Each point is reached from the start by the listed moves, each made 0, 1 or 2 times, or once backwards (-1), plus a little noise. Is the number of moves made odd or even? Then give how often each move was made.

Moves:
(1): [ 10 -36  12]
(2): [25  0 -2]
Start: [-7 -1  1]
Points:
[ 53 -40   9] -> odd (1, 2)
[ 38 -74  21] -> odd (2, 1)
[-8 -2  3] -> even (0, 0)
[-34  -3   3] -> odd (0, -1)

Moves:
(1): [17 -6 12 14 -4 -2]
(2): [  6  14 -14   0   6   7]
(3): [-27  15  29   1  10  -3]
(4): [-11  -1 -18  18  -4   0]
(5): [ 18 -19 -17   7  17   4]
(6): [ 12 -17  -1   8  -5  28]
Start: [  9   7   1 -15  10   3]
Points:
[ 48  40 -34 -41  24 -12] -> odd (0, 2, -1, -1, 0, -1)
[-19   1  48 -38  19  24] -> odd (-1, -1, 1, -1, 0, 1)
[-22  57 -23  30  26 -19] -> odd (1, 2, 1, 2, 0, -1)
[ 31 -52 -23  34  44  64] -> even (0, 0, 1, 1, 2, 2)
[ 59 -35 -31  10  23  71] -> even (0, 1, 0, 0, 1, 2)
[-39  25  36  46  -5  54] -> odd (1, 1, 2, 2, -1, 2)

Moves:
(1): [ 13 -15   3   9  -1   8 -27   5  -2 -22  -5  -9  -3]
(2): [ 11  16 -12 -31  10   3 -11   4 -16   2   4   1  23]
(3): [ -2   9  17   0 -13  -5  -4   7 -14   5   8  -7  -6]
(4): [-13  29  -2  33  17  15  -1  -9  -8  -2  -7   7  -9]
(5): [-27 -12 -19  -8  27   6  -1 -27 -18 -10  23 -18  -9]
(6): [  0   0  -3   8 -13  45   4  -5 -11  26  20   3 -18]
(7): [ 14   2 -15  18  -7  11  28  -1 -14  -6 -12 -13   6]
(8): [-11  -6  -2   1   4  -4  -1  21   3  21  21  -7  11]
(9): [ 35 -15  11  -8  20  20   9 -20  27   4   9 -28   9]
(10): [  2   1 -15  12 -17  -9  -9 -15  -3  18   1 -12   3]
(11): [ 11  -2 -10   9 -11 -12  11  -9   9  -6  29   8  15]
Start: [  2  -4  -1 -14  -3  -3  18 -30   0  -1 -11   8   2]
Points:
[  47  -24    6 -121   32   48   32  -60   39   18   15   26   14] -> odd (-1, 1, -1, -1, 0, 1, -1, -1, 1, -1, 0)
[ 85 -73 -17   7 -22 -38  41  58  36 -59 -20 -14  84] -> even (2, 0, -1, -1, -1, -1, 2, 2, 0, -1, 1)
[ 76  41  24 -63  -6  36  -7  17 -54 -41 -89  12  27] -> odd (1, 2, 1, 0, -1, 0, 1, -1, 0, -1, -1)
[ -7  52 -14  70 -65 -56 -23 -47 -77 -38 -67 -13 -12] -> even (1, 0, 2, 1, 0, -1, 1, -1, -1, 2, 0)

Moves:
(1): [  1   4   1   4   5   7 -10  -3  -8   1   1  -7   4   5  -2  10   8   3
   2   0  -9]
(2): [-13  -7  -4   5  -1   7   8 -16   7  -6   6  -9   2   1 -16   5  -5 -10
   5   2  -4]
(3): [  7   1   3  10  -7   3   4  -9  -5 -14  -3 -10   1   1  -3   7  -7  -7
   1  10  -6]
(4): [  9 -14   5  20  -5  -2  -4   5 -15  -6   2   3  -5  -4 -17   5   8  -6
  -2  13   0]
(5): [-20  -2   1   2  12   8   6   2   0   2  -3  -9   8   1   3  -2  -5  -4
  -7  -2  -5]
(6): [  4  -1   1  11  -8   7   3   7 -15   0  13  -1   4   0   8  -3   8  -2
  -9   3  -5]
(7): [ 12   0   0  -7   2   8   5 -13   9   5  -9   4   2  -4   1  16   7  -7
  -3   4   7]
(8): [ -1  18   0   6   9  -3   3  -2 -10 -17   3   9   2   9 -17  -5   1  -6
  -6   6  -1]
(9): [  1  -9  -9 -10  -9  -3   6   3  15   1 -11   8   0   5   5   0  -3   9
  -4   8   8]
(10): [ -5  -7  -2   1   4  15  -5  -6   9   2   7  -2 -11  -6   5   9  -5  -6
   0  -1 -15]
(11): [  3 -10   5   1   4  -5  -5  -2  14  -2   3   5   5  10  -3   0  -8  -4
   1  -5  -7]
(12): [ 15  -5   0  -8   7  -8  -3  -9  -5  -7   2   4   3   2 -22  -4 -10   4
   1   2  -1]
(13): [ 4 -2  9 -4 -1  5 -5 14  4 12  7  1  1 -8 -2  2  2  4 -2 -1 -3]
(14): [ -7   4   8   0  -5   0  -2   0 -14  -2  -3   8   3   1   6  -4   0   3
  -2   1   1]
(15): [  3  19 -12  13   3  -1  -2  -8  -5   7  -8  12  12   2   5  -6  -8   3
 -11  -1   8]
(16): [  4  -1   1  -4   5   7  -4  13  -5   1   5   2  -3  -2   2  10  -1   1
  14 -15  -4]
(17): [ -5  -2  -1   2  -1   8   7   0   7  -1   1  -3  -3 -14  11   7   7   6
   2  -3  -1]
(18): [ -8   6   7   4   3   5   4  -6   0  12  -2  -3  -4  -1  11   5   2  10
 -10   8  17]
Start: [  1  -1   8  14  -6  -8  -9   8  10  -1 -10  13   0  17   4  -7   1   8
   6   5 -10]
Points:
[ 54  32 -11  49   7   9 -15 -65  -3 -26   6  50  20  71   3   2 -71  10
 -36  29 -14] -> odd (0, 0, 2, -1, -1, 2, 0, 1, 1, 2, 2, 2, -1, 0, 2, 1, -1, 2)
[ 11 -18 -35  35 -18   8  -5 -41  55  -5   0   6  16  37   9 -18 -89  -6
 -12  12 -42] -> odd (-1, 1, 2, -1, 0, 1, -1, -1, 1, 2, 1, 1, 0, -1, 2, 0, -1, 0)
[-14 -85  57   6  -4  61  -2   6  26  22  14  -4   9 -25   0  47  10 -17
  -7  13 -50] -> odd (0, 1, 0, 1, 2, 1, 2, -1, 0, 1, 1, 1, 2, 2, -1, 0, 1, 0)
[ 28  44 -36  40 -12  44   1 -35  15   0 -27  23  -4   9  40  53  53   3
 -17  28  -4] -> odd (2, 0, 0, 0, -1, 1, 2, 1, 1, 1, -1, -1, -1, -1, 1, 0, 1, 0)
[-11  55  11  27  48 -51 -14 -81 -25 -90 -27  34  75  88 -93 -47 -61 -23
  -4   5 -39] -> even (1, 1, 1, -1, 1, -1, 0, 2, -1, -1, 2, 2, -1, 2, 1, -1, 0, -1)
[ 17 -17 -17  62  -2  48  44 -68  31 -41 -15  19  47 -16 -65  24 -37 -39
 -51  60 -35] -> even (-1, 2, 2, 1, 2, 1, 2, 1, 1, 1, 0, 2, 2, 0, 2, -1, 2, -1)
[-59 -37  26  29  -1  53  21  48  49   6 -12 -25 -51  -9  17  38 -21  11
  -9  49 -14] -> even (-1, 0, 2, 1, 2, -1, -1, 1, 2, 2, -1, -1, 2, -1, -1, 1, 0, 2)
[  39   17    3    0    7  -10  -25   13  -24  -62   16   14   13   24
 -121   17  -10   20   59    1  -41] -> odd (2, 2, 1, 0, -1, -1, -1, 2, 1, -1, -1, 2, 2, 0, 0, 2, 1, -1)
[ -11 -102   24   17  -29   29   -3   11   99    0    1   11  -42  -25
  -26   42    6    6    5   45  -40] -> odd (0, 1, 0, 2, 0, -1, 0, 0, 2, 2, 1, 0, 2, 0, -1, -1, 2, 0)
